Every row gives one point. Each copy is the shape, with its points in the same order, turned, moved and blurred by noise. Say if it was mirrored as well.
In the rows, 128 means zero.

Shape (9 x 3)
[[139  84  77]
 [134  80 143]
 [171 123 114]
 [246  94 148]
 [202 136 114]
 [ 95  88  98]
 [107 172 195]
 [147 132 108]
 [104 153 160]]
Copy 1 (9 x 3)
[[ 86 148 114]
 [120  89 117]
 [151 144 102]
 [177 119  25]
 [172 158  82]
 [ 84 120 155]
 [208  92 186]
 [143 147 128]
 [173 105 176]]
Copy 1 is: only turned
Copy 2 (9 x 3)
[[201 149  93]
 [168  83  86]
 [185 106 145]
 [239  46 160]
 [198  97 167]
 [158 142  71]
 [ 79  63 141]
 [168 124 135]
 [101  95 121]]
Copy 2 is: only turned
Copy 3 (9 x 3)
[[ 73 126 101]
 [121  96 112]
 [146 148  85]
 [188 104  15]
 [158 156  59]
 [ 88 109 143]
 [199 144 174]
 [130 149 109]
 [176 145 172]]
Copy 3 is: only turned
Copy 4 (9 x 3)
[[ 60 110  86]
 [111  81 112]
 [120 135  66]
 [166  78   7]
 [136 139  45]
 [ 72 117 135]
 [179 152 159]
 [108 146  84]
 [147 145 152]]
Copy 4 is: only turned

Shape (9 x 6)
[[139 101 100 109  96 110]
 [118  86 146  78 101 110]
 [136 110 180  67  57 121]
 [102 216 119  99 173 169]
 [134 174 144  85  68  90]
 [103 190 142 169 164 167]
 [218  86  41 138 170  98]
 [160 106 132  84  60 149]
 [ 71 132  56 172 163 189]]
Copy 1 (9 x 6)
[[121 108 121 116 137 176]
 [107  98 129  73 149 135]
 [125 115 172  63 192 142]
 [142 223 131 142  96  83]
 [117 157 143 124 203 138]
 [121 175 177 174  77  87]
 [189  64  59 181  95 178]
 [153 121 163  82 158 182]
 [ 97 169 133 155  11 156]]
Copy 1 is: mirrored
Copy 2 (9 x 6)
[[117  91  74 111 169  95]
 [ 96  75 124 105 158  74]
 [105  71 140  69 123  69]
 [127 243 134 102 160  78]
 [119 120 114  28 159  94]
 [131 221 134 123 144 148]
 [198 111  25 172 224 106]
 [130  89  92  91 103  71]
 [ 89 208  56 178 140 131]]
Copy 2 is: mirrored
Copy 3 (9 x 6)
[[123  78 121 157 121 126]
 [100  84 120 106  95 140]
 [121  86 146 100  57 168]
 [ 82 220 163 156 148 145]
 [140 111 197 122  97 130]
 [135 231 118 126 156 133]
 [117  58  90 198 228 141]
 [136  82 121 155  77 180]
 [ 98 202  61 197 143  87]]
Copy 3 is: mirrored

Shape (12 x 9)
[[145 128 116 113  87 126 101 119  76]
 [107 131 147 102 150 153 113 147  70]
 [140  22  95 147 161 148 123 147 119]
 [110 102 156 129 121 123 147 121 151]
 [ 15 158 126  85 107 128 139 155 140]
 [ 97 135  98 120 160  82  88 134 157]
 [139  74  99  89 167 152  95 163 158]
 [ 76 102  93 134 138 129  93 125 154]
 [144 132 106 138 124 151 126 203 105]
 [127 142 143 249  69 157 114 125 140]
 [134 140 112 137 170 161 210 137 156]
 [ 66 156 166 102 139 123 188 162 128]]
Copy 1 (12 x 9)
[[ 91 159 107 117 107 101 121 118  92]
 [125 122 168 102 152  91 125 129 101]
 [133  68  92  55 109 132 100  51 120]
 [154 126 140 109  94 148 130 117 161]
 [ 78 105 193  84 119 139 159 189 173]
 [117 114  77  76 148 119 133 160 177]
 [130 109  98  42 155 166 101 111 120]
 [ 96  84 112  99 133 136  97 132 174]
 [125  83 113  95 118 135 153 146  61]
 [138  60  88 216  54 141 115 137 121]
 [157  98 138 129 146 185 208  88 136]
 [153 118 201  94 115 133 194 149 156]]
Copy 1 is: only turned
Copy 2 (12 x 9)
[[166 136 131  85 115 164 128 164  85]
 [123 135 122  96 164 194 102 131  98]
 [138  84  67 178 161 162 173 180  96]
 [129  82 146 143 154 115 136 136 142]
 [ 87  80 147  62 148 175  74 165 189]
 [101 142  98 109 165  99 113 176 153]
 [157 126  71 147 190 168 131 184 160]
 [113 102  76 108 142 132 137 163 161]
 [127 146 136 170 125 192 103 184 112]
 [110 101 146 169  34 119 138 109 110]
 [ 93 124 176 168 186 164 175 135 149]
 [ 87  90 188 106 183 163  72 142 146]]
Copy 2 is: only turned
Copy 3 (12 x 9)
[[153 140 136 148  91 110 100 162  94]
 [118  97 155 128 134 156 117 193 107]
 [105  29 102 137  83 150 129  97  98]
 [136 112 176 141 127 138 146 101 121]
 [ 50 184 195 104 131 130 174 147 126]
 [131 139 125  59 113 147 169 113 101]
 [107  59 112  87  96 129 148 132 163]
 [ 96 130 136  98  85 161 155 104 113]
 [129  90 106 150 116 113 173 181 115]
 [189 160 131 227  76 195 188 121 113]
 [115  99 110 164 205 148 159 107 153]
 [ 98 130 195 136 198 134 173 143 118]]
Copy 3 is: mirrored

Shape (16 x 12)
[[144 137 139 155 139 102 136 136 170  65 177 201]
 [123 120 125 148 133  69 147 144 166 164  94 129]
 [171 107 182 105 151 113  67 154  71  96  97 116]
 [138 101 142 113 139  78 119 165  59  64 109 110]
 [ 92 139 186 112  90  73 109 141 145 155 109 149]
 [108 107 153 158 125 133  95 157  38  98 125  98]
 [144 129 168 116 178 139 160 120 156 121 163 189]
 [104 189 133 104 191 108 139 125 151  98 146 203]
 [112 135 134 102 145 111 165  98 177 107 138 188]
 [137 173 149 159  90 106 148 143 143 159  44 163]
 [136  74 147 121 164 129  88 212  26  97 126 126]
 [137 179 142 159 135  65 108 106 146 179 112 153]
 [131 112 156 125 160 145  99 178  84  54 135  64]
 [141 153 172 147 110  69 165 114  96 158  98 133]
 [141 138 108 108  84 103 119 109 127 161 108 144]
 [155 133 148 101 116 111 123 206  74 108 148  95]]
Copy 1 (16 x 12)
[[ 93 173 149 154 119 158  99 173  99  94 120 222]
 [127 158 167 156 122  65 120 129 153 136 160 148]
 [139  74 139 114 117 103 110 126  46 135  79 122]
 [113  97 142 123  84 120 125 140  34 159 144 124]
 [148 202 148 112 112  67  86 146 117 144 107 125]
 [126  86 142 121 101 152 113 175  83 189 109  88]
 [116 150  96 131 141 133 116 139 132 129  98 230]
 [ 66 193 105 108 157 127 154 155 106 103 114 197]
 [101 200 127 123 118 136 126 111 135 120 124 209]
 [163 188 159 173  98  72 173 147 145 118  99 124]
 [ 97  42  88 128  83 120  99 169  59 159 117 101]
 [149 187 161 156 188  86 129 144 132 115 126 131]
 [109  52 164  72  90 141 124 172  74 161 117 143]
 [183 174 142 159 132  90 149 140 103 175 135 140]
 [168 172 136 132 118 123 121 104 135 104 139 110]
 [164  88 117  91  87 112 114 184  72 131 154 132]]
Copy 1 is: only turned
Copy 2 (16 x 12)
[[ 89 208 135  86 150 150 177 116 112 123 159 141]
 [ 99 117 189 159 102 108 153  80 176 123 144 145]
 [164 130 178 149 160 174 102 114  87  87  76 149]
 [156 132 131 141 169 138 139 108 105  37  85 152]
 [ 78 137 205 131 121 102  76  60 133 121 115 142]
 [102  90 128 155 197 136 108 136 122  82  55 148]
 [125 158 153 109 165 138 178  92 101 181 133 110]
 [136 217 150  95 167 105 150  94 166 171 125 106]
 [123 178 122 101 119 111 147  69 121 169 147 116]
 [ 78 143 201 129  86 101 142  97 173 159  71 187]
 [172  81 157 142 227 128 133 145 113  56  92 169]
 [ 89 179 192 188 118 118 123  92 162 157 118 138]
 [145 100 145 112 176 173 136 147 116  62  87  88]
 [ 88 149 173 175 116  99 157  68 118 120  70 150]
 [120 137 151 172  84 101 110 122 125 147 122 164]
 [136 111 181 136 150  99 142 163  88  62  90 114]]
Copy 2 is: only turned
Copy 3 (16 x 12)
[[162 187 113  71  79 160 193 160 131 160 187 154]
 [112 106 143  92  91 113 143 110 142 182 107 125]
 [143 100 157 147 124 211 106 119  87  90 155 110]
 [142 148 129 112  94 198 121  76 100  79 120 110]
 [ 93 100 154  88  66 120 121 174 126 118 124 134]
 [112 155 174 170 111 191 168 107 103  72 111 116]
 [194 134 125 106 108 122 172 154 106 145 166 192]
 [200 174 145  47 126 118 164 177 102 144 131 141]
 [166 167 117  79 100  95 141 155 132 152 146 176]
 [146 105 142 129  72 134 120 180 168 172  77 100]
 [141 116 167 137 132 249 167  81  94  62 106 144]
 [118 122 156 105  96 108 136 175  91 203 122 104]
 [150 136 161 143 138 183 170  83 124  49 167  87]
 [129 118 125 144  56 112 133 140  90 146  93 110]
 [ 99 130  96 128 128 129 113 162 124 157 100 134]
 [135  95 105 123 117 191 179 112 104  68 121 100]]
Copy 3 is: mirrored

Shape (15 x 12)
[[124 116 112 141  93 158 137 142 136  46 119 175]
 [125 109 109 151 120 130 143 141 160 141 131  89]
 [146 119 115 102 146 125 151  69 112 132 131 114]
 [154  98 186 138 140 122 147 114 143 105 146 172]
 [137 162 118 123 142 140 132 130 152 160 133 159]
 [150  93 111 141 140 130 131 125 125 166 115 171]
 [152  99 111 139  69 121 147 143 117 167 114 166]
 [142 108 122 132 143 170 154 142 118 128 113 145]
 [138 105 126  79 138 131 139   7 131 166 109 178]
 [131 216 148 147 147 125 135 136 147 142 107 129]
 [ 71 148 113 130 148 134 143 112 119 122 135 171]
 [158 114 114 127 146 121 114 129 119 138 115 175]
 [110 130 128 150 119 158 108 133 127 167 132  47]
 [ 80 145 108  72 119 121 126 140 138 148 108 162]
 [139 103 135 122 143 131 136 120 131 135 195 172]]
Copy 1 (15 x 12)
[[134 144 150 103 109  59 110 141 100 133 166 150]
 [151 100  97 135 129 128 144 154 149 137 122 151]
 [134 131 137 166 169 140 177 106 115 158 137 159]
 [103 185  93 140 159 118 102 129 124 175 160 159]
 [127 130  86 121 140 129 151 117 127 134 176  94]
 [140 139  88 144 122 156 139 140  80 168 142 117]
 [116 128  91 157  79 116 152 146  92 186 135 120]
 [136 126 128 143 144 115 127 157  96 148 148 111]
 [114 143 106 124 204 134 208  81  61 208 135 138]
 [122 156  90 124 153 116 160 111 160  90 154  75]
 [126 109  95 130 152 105 124  78  89 119 171 124]
 [125 155 110 137 117 157 133 125  87 144 151 109]
 [125  72 114 147 134 138 134 120 178 128  75 115]
 [ 85  86  93 118 136 113 170 126  78 106 158 124]
 [109 125 113 140 138 153 119 100 121 181 195 144]]
Copy 1 is: mirrored
Copy 2 (15 x 12)
[[ 99 115 150  97 135 104  63 131 191  99 128 178]
 [ 96 122 119 130 113 152 125 140 149 116 145  95]
 [171 124 116 129 131 123 122  70 140 126 119 107]
 [136 165 179 151 183 112 102 120 180  91 123 126]
 [106 172 149 141 120 141 123 113 113 119 101 145]
 [115 175 153 138 140 124  96 114 138 158 112 109]
 [ 85 149 183 110 140 122 107  89 138 168 154 123]
 [101 141 123 136 155 145  75 112 137 126 128 133]
 [227 143 182 127 132 123  91  74 103 153  98 108]
 [ 92 134 144 180 124 138 162 120 106 102  88 177]
 [112 120 143  96 145 106 113 116 113 104  60 125]
 [127 183 137 135 143 111 103 117 145 153 111 126]
 [106 103  98 142 126 147 140 147  80 111 182  92]
 [119 144 157  76 129 151 138 128 111 142  81 159]
 [112 195 158 105 150 108 100 107 143  79 115  92]]
Copy 2 is: only turned
Copy 3 (15 x 12)
[[119  79  81  90  95 181 140 147  87 122 130 169]
 [120 148 109 174  93 140 135 107 101 137 121 122]
 [139 157 102 129 105 102 146 134 161  87 144 130]
 [133 122 120 128 147 161 107 154 138 102  70 171]
 [ 90 120 129 162 134 130 128 152 146 124 165 158]
 [130 148 101 157 162 175 143 135 142 118 154 146]
 [136 177 123 124 134 195 131 110 114 152 160 173]
 [100 143  93 129 132 168 161 144 122 110 135 126]
 [159 158 102 128 114 151 120 142 216  43 177 157]
 [ 88 106 151 156 141 103  90 177 113 148 172 139]
 [ 99  92 120 126 135 131 125 121 108  72 169 151]
 [134 127  97 130 167 153 149 133 146 136 146 154]
 [115 138 161 171  92 132 139  99 120 143 142  63]
 [ 78 103 112 119 132 148 115  92 149 120 192 161]
 [115 118 136 152 142 150 166 116 147  94 106 186]]
Copy 3 is: only turned

Shape (17 x 12)
[[175 148  84  83  76  98 179  72 107 117  96 151]
 [121 129 104 187  68 120  82 137 149  92 169 164]
 [188  85 174 190 100 194  90 104 100 105  95 109]
 [129  94 121  86 117 160 138 168 126  94  79  82]
 [111 173  92  94  72 123 182 117 105 185 108  73]
 [149 172  81 149 105 114 101 129 187 122 183 130]
 [100  81 157 157 158 184 177 142  76 116 178 155]
 [144 103 110  84  98 182 133 138 109 158 142 170]
 [165 132 134 132 161 196 115 127 108 121  83 158]
 [114  77  80  93  75 188 104 117 184  83 102 149]
 [146 134 133 131 173 129  88 105 150 115 112 134]
 [136 136 150 156 120 104 186 118 155 153 126 171]
 [201 162 105 151  95 123  91  84  81 183 141 130]
 [121  70  71 128 123 154 161 145  88 159 153 106]
 [179 121 170  96 162 172 157 122 100 119 136  95]
 [122 174 113 129 127 134 173 111 161 123 178 112]
 [102  68 155 178 104 116  97 108 102  89 162 106]]
Copy 1 (17 x 12)
[[189 105  97  95 100 147 210  87  71  66 115  76]
 [ 92 125 100 145  93  82 104 101 178  90 148  90]
 [ 57  60 108  72 130 146 131 156 145 142  73 104]
 [158 124 190  85 114 115 160 154 110 144  94  93]
 [204 115 100 104 131  97 164 122  19 159 158  90]
 [128 101 121 158  89 110 122  97 121  78 189 144]
 [103 184 104  59 142 101 138  86 133 145  56 182]
 [165 115 123 125 101 116 133  71  99 132  53 131]
 [126 103 143 102 164 175 114 122 119 100  53 131]
 [186  86 182  85  79 122 131  95 184 120 104  88]
 [109 104 156 124 161 164 151  92 133  93 137 120]
 [156 160  68 141 134 159 187  98 137 127 130 142]
 [ 89  58  72 136 124 148 133  80  43  99 121  92]
 [130 155 132  66  71 106 132  75  74 171 102 123]
 [112  99 139  77 151 130 182 132  75 131  71 171]
 [162 130 106 103 131 101 160 106  96 100 172 175]
 [ 50 126 121  84 126  84 164  93 160 138 133  93]]
Copy 1 is: mirrored
Copy 2 (17 x 12)
[[ 76 152 124 155  74  72  95 109 103 112  93 179]
 [118 110 121  80 157 167  61  75 149 102 145  85]
 [193 123  45 150 120 148 101 114 188 168  85  96]
 [105 145  87 139 145  80 163 175 143 120  91  82]
 [102 130 140  86 103   9 103 158 122 158 119 152]
 [134 133 133  69 138 115  94  89 148  62 183 134]
 [117 105  84  67  94 179 191 116 121 193 112 117]
 [107  71  97 131 145 118 151 122 124 145 113 170]
 [140 150  95 168 119 158 162 151 157 154 133 146]
 [ 97 150  76 154 222 107 141  92 112 113 109 108]
 [172 161 108 131 127 150 136 150 120 105 155 131]
 [130 117 148 124  63 113 148  85 100 148 162 110]
 [159  99 101 123  78 113  48 134 162 127 141 197]
 [ 78 101  46  71 118  99 141 157 113 162 137 132]
 [163 133  81 113  74 111 188 153 156 124  87 147]
 [133 165 137  52 107  90 145  89 132 117 151 140]
 [154 122  70  56 116 170  94 117 101 129  92  67]]
Copy 2 is: only turned
Copy 3 (17 x 12)
[[146 158 133 199  76  61 108 139 135 108  66 108]
 [103  97 106 141  92 165  93  43 130  69 143 118]
 [194 136 104  95  92 202  88 109 121 125 106  34]
 [141 157 107  82 114 130  68 182  88 111 116 138]
 [129 119 135 156  52  78 100 180 158 180 127 163]
 [110  88  79 168 115 148  99  84 177  84 107 169]
 [ 50 124 100 119 152 156  94 147 108 155 145  33]
 [101 108 118 152 114 128  41 125  93 160  75 100]
 [145  93  81 116 117 159 111 156  82 127  58  70]
 [125 103 116  99  92 114   7 126 105  47  83 113]
 [167  84  78 130 157 135 116 133 122  93 100 106]
 [108  97 167 186 133 144 134 146 145 107 111  97]
 [184 103  82 199  79 138 114  85 147 177  96 104]
 [ 97 133  78 166  98 134  43 169 111 153 161  99]
 [140 160  89 110 163 142 104 170 140 165  80  85]
 [ 83 105 101 145 127 120 120 141 195 116 108 135]
 [139 136 105 108 133 143  87  84 135 103 197  65]]
Copy 3 is: mirrored
Copy 4 (17 x 12)
[[130  51  74  57  73 153 155 139 111 146  78 105]
 [ 70 116 163 104 116 127 131 101 144 186 162 164]
 [192 104 141  97 202 174 147 119  91 163 162 189]
 [175 119  96 146 146 135 100 192 139 136 113 123]
 [156 116  96 138  49 176 128 152  73 181  90  58]
 [ 99 110 166  94  63 110 144 129 132 165 193 110]
 [117 180  69 140 132 209 125  97 127  89 164 163]
 [120 151  50  72 127 139 102 133  91 151 147 113]
 [145  96  72 120 172 135 148 144  71 111 177 141]
 [109  87 112  87 179 110  58 134 154 154 137  93]
 [143 102 138 114 134  94 166 123 104  96 156 127]
 [ 91 134 121  92 115 178 201 133 113 119 123 100]
 [166 100 107  71  75 129 182  92  48 190 154 145]
 [166 154  50 135 105 162 118 101 151 165 145 105]
 [197 138  93  97 115 170 136 166  90  80 152 146]
 [114 116 138 113  56 175 131 139 115 110 165  92]
 [148 150 161 131 130 161 122  69 148 140 115 186]]
Copy 4 is: mirrored

Shape (17 x 12)
[[119 165  71 135 153 128 119 129 129 141  58 155]
 [159  83 130 125  51  58 155 177 134 154  91 114]
 [121 120 151 187 123 145 180 130  61  85 120 123]
 [101 132  98 219 123 109  77 102 134 143 136 155]
 [ 85 171 184 144 144  91 152 173 194 188 114 154]
 [151 177 118 154  99 111  81  81  94 185 145 194]
 [154 211 161 130 187  84 146 132 194 135 161 143]
 [137 127 170 112 125  98 106  84  82 140  74 147]
 [194 121 118 130 115 106  69 132 195 215 116 123]
 [115 171 199 134 108 149 149 126 112 103 119 166]
 [ 83 121 151 110 109 111 202  50  94 159 102 124]
 [171  94 159 162 144  50 112 199  32 110 144 129]
 [149 129 150 114 129 132 115 141 128 190 146 165]
 [169  70 182  88 159 121  92 108 101 105  90 143]
 [ 89  74 164 131 102  96 187 110 105 115 156 176]
 [ 40 167 184 103 134 151 125 180 211  95 141  99]
 [161  93 141  87 153 112 167 182  68 112 142 108]]
Copy 1 (17 x 12)
[[ 94 140  50  93 110 100  69 125 126 111 109 124]
 [111  47 163 136 130 126  84 109  41 121 106  86]
 [ 52 148 113 197 142 110 142 103  66 137 109 178]
 [117 162 124 161 109  67  75 117 153 180 146 123]
 [ 62  94 151  76 184  94 134 129 174 129 107  81]
 [133 204 126 119 146  99  62 176 110 189  96 110]
 [116 181 138 119 188 106 146 126 176  63  98  71]
 [125 157 133  93 147 125  90  95  82 151  61 171]
 [165 110 164 101 115 169  47 151 159 127 124  84]
 [ 87 150 131 118 184  88 160 155  90 124  92 176]
 [ 80 146 110  97 105 131 179  93  64 185  55 122]
 [ 91 133 147 197 224 139  49  49  56 126 127 140]
 [119 134 126 117 181 160  95 159 123 158 109 109]
 [168 118 121 127 175 167 100  85 100 126  69 204]
 [115 101 113 173 169 103 176 100  75 195  84 123]
 [100  96 133  70 174  84 209 127 157  93 193 147]
 [100 118  97 159 203 188 125  82  50 102 124 130]]
Copy 1 is: only turned
Copy 2 (17 x 12)
[[ 87 173 141 144 132 177 119 111 149 115  78 149]
 [103  45 132 124 171 175 196 164  91 136 124 144]
 [119  92 175 184 117  86  83 121  79 135 130 146]
 [129 127 143 157 146  78 150 125 207 149  63 123]
 [ 95  91 186  27 179 141 112 114 142 159  69 120]
 [152 194 166 137 127 113 182 157 144 163  86  71]
 [ 90 149 164  31 183  99  86 163 130  87  75  96]
 [185 127 152 123  94 165 124 169 116 132 106 110]
 [143 125 118  94 215 178 188 125 178  98 104  65]
 [123 127 209 100 116 117  87 156 118 158 157 121]
 [124  98 138  97  33 124 135 113  75 128 116 116]
 [172  89 139 187 205 111 107 207  55 156  71 140]
 [151 146 147  87 182 132 142 115 110 156 112  96]
 [219 123 130 119 145 166  96 165 110 106 143 146]
 [149  88 144  94 105  69 152 138  77 159 130 175]
 [ 68  84 131  34 162 123  33 131 176 176 154 136]
 [136 113 106 133 183 132  91 156  25 138 133 145]]
Copy 2 is: only turned
Copy 3 (17 x 12)
[[138 131  98 138 172 138 154 212 142 102 137 188]
 [157 164 154 184 129  58 214 154 101 181  85 159]
 [ 77 134  99 204 101  64 103 150  98  97 134 152]
 [136 141  98 128 231  75  88 148  99 128 131 174]
 [156 204 113  93 113  96 111 205 126 209 154 152]
 [117 128  96  72 183  83 142 113 109 128 137 242]
 [193 151  65  82 106  87 129 151 159 161 206 134]
 [134 114 119  97 102  90 141 156 100  97  72 185]
 [223 162 161 111 175 110 157 116 163 169 116 204]
 [108 173 115 117  75  85 117 156  79 104 167 173]
 [ 55 173 104 108 102  77 152 152 147 102  68 131]
 [150  53  87 202  95  76 134 122  55 189 105 170]
 [132 146 143 108 126 126 135 119 126 173 140 190]
 [169  81 170 124  81 119 130 132  99  92  92 148]
 [ 56 140 143 127 116  64 140 136  84 149 121  97]
 [175 249 102 130  98 156 100 177  72 138 176  88]
 [124  99 110 201  63 132 165 117 113 156 123 130]]
Copy 3 is: mirrored
Copy 4 (17 x 12)
[[133 143  81 137 181 115 124 128 202 131 110 107]
 [ 91  25 138 127 139 159 112 172 160 148 181 141]
 [102 105 136 206 173 136 164 124  87 124 103 173]
 [116 149  83 157 122 111 107  96 187  87 119 204]
 [ 72  92 158 106  56 119 129 112 206 151  73  97]
 [114 161 114 128 132 158 129  31 184 101 181 166]
 [172 152 173 121  46  93 159 105 169 166 120 103]
 [110 113 132  76 199 123 165  80 132 114 136 149]
 [149  95 133  87  98 119  55 105 184  90 184 119]
 [111 127 179 137 147 179 194 102 139 129  74 149]
 [ 85  66  68 114 145 137 194  85  95 127 122 105]
 [ 77 119 196 143 183  94  87 140  83 183 153 218]
 [123 128 149  96 114 171  88  78 144 141 129 127]
 [170 111 155  57 212 128 128 113 105 125 108 174]
 [ 92  68 105 118 126 171 169  98  98 173 104 192]
 [104 148 146 102  67 171 155 202 133 106  26  94]
 [115 113 163 131 172 138 107 156  63 187 141 131]]
Copy 4 is: mirrored
